Each row is a point. To make a cloud, some directions were put in groups of two or more. Within a group, all points are equally far from the middle, so they leave a hole (a ring in 2 directions, a hollow ball in 3). The other directions are filled evenly. Then the cloud was stretched, turned, moved and blurred a little. Count the holes, and give their numbers of directions, smallest first.

Cloud (13 x 2):
[[ 42  -9]
 [  6  60]
 [-24 -34]
 [ 44  20]
 [-48 -11]
 [ 41  31]
 [ 43  -7]
 [-43 -18]
 [-28 -32]
 [ 11 -37]
 [ -2 -39]
 [ 29  47]
 [-28  57]]
Holes: 1 (2)

Cloud (20 x 3):
[[  6 -41   1]
 [ 16 -15 -49]
 [-18 -42 -26]
 [-23 -16  29]
 [-19  -1  36]
 [-56 -10 -25]
 [-53  30 -30]
 [ 17  53  -6]
 [ 34  -9  11]
 [ 28  10 -43]
 [ 34  22  10]
 [ 37 -11 -33]
 [-31 -39  -9]
 [-29  24  40]
 [-40 -33 -20]
 [-40  32  35]
 [ 12 -35 -37]
 [-60  34 -19]
 [ 15  24  30]
 [ 33 -26  -5]]
Holes: 1 (3)

Cloud (55 x 6):
[[  4  33  22  12  44  12]
 [ -8 -10 -10 -27  24  -7]
 [-19  31  34  -9  13  36]
 [ 14   0 -13 -28  25  -3]
 [-12  29  21   3  19 -31]
 [ 27  33  17 -23  -3 -21]
 [ 28  15  15 -35  21 -22]
 [ 37  31 -25   2 -10 -14]
 [  4 -15  30 -14  34 -23]
 [ -4  -4 -14  22 -23 -30]
 [-22  -2 -20   6   9  -6]
 [ 35  12 -16  -3  36   8]
 [ 11  45   9  26  11  -4]
 [  1  29  -2 -30  39   0]
 [ 42  35  32  -6  19  18]
 [ 10  -4  27   2  -8 -31]
 [ 22   0  -8   3  27  15]
 [ 26   0  -1   6  45  -7]
 [ 30  48  27   3  -6   1]
 [-10 -11   8 -35  24 -11]
 [-19 -20 -12   5  16   7]
 [-19  -9 -11  16  20  -7]
 [ 23  25  -1  12  51  14]
 [ -9  21  14 -26  43 -15]
 [  0   3 -23  -4 -27 -34]
 [ -4  34 -18  14   1  25]
 [ 42  14   8  10  15 -12]
 [  9 -11  13  10  29   8]
 [  8  49 -22 -14  12 -20]
 [  1 -14  39  -9  -2   9]
 [ -3  13 -12 -16  20  23]
 [ 17 -11  -5  16 -14 -27]
 [ 20 -18   6  11   5 -36]
 [ -1  30  -4  26  15  11]
 [ -2  21 -11  26 -21   2]
 [ 12 -30  -9   4  -3 -19]
 [ -3  56  30   5  14  26]
 [ 20  22  -9  23  -8 -23]
 [ 21  45  -8  27   8  -9]
 [ 29  -6 -14  -1  11  -4]
 [ -3  -8  44  -9  -7  34]
 [ 12  14  21 -31  43  -8]
 [ 39  19 -10  13  -5  -8]
 [  5  60  19  -6  11  -5]
 [ 32  24 -21 -19  -9 -22]
 [ 32  50 -22  16  -8   0]
 [  6  24 -20 -21  42  -7]
 [ 18   6   2  10  36  18]
 [ 30  27  18 -35  24   7]
 [  9   0 -21   8 -27 -25]
 [  1  40  18 -25  37  18]
 [ 17  -6 -18   9 -17 -31]
 [-14   7  11  31 -21  -8]
 [ 30  20  20  16 -12  13]
 [ 38   1 -22  -6  16 -24]]
Holes: 2 (2, 2)
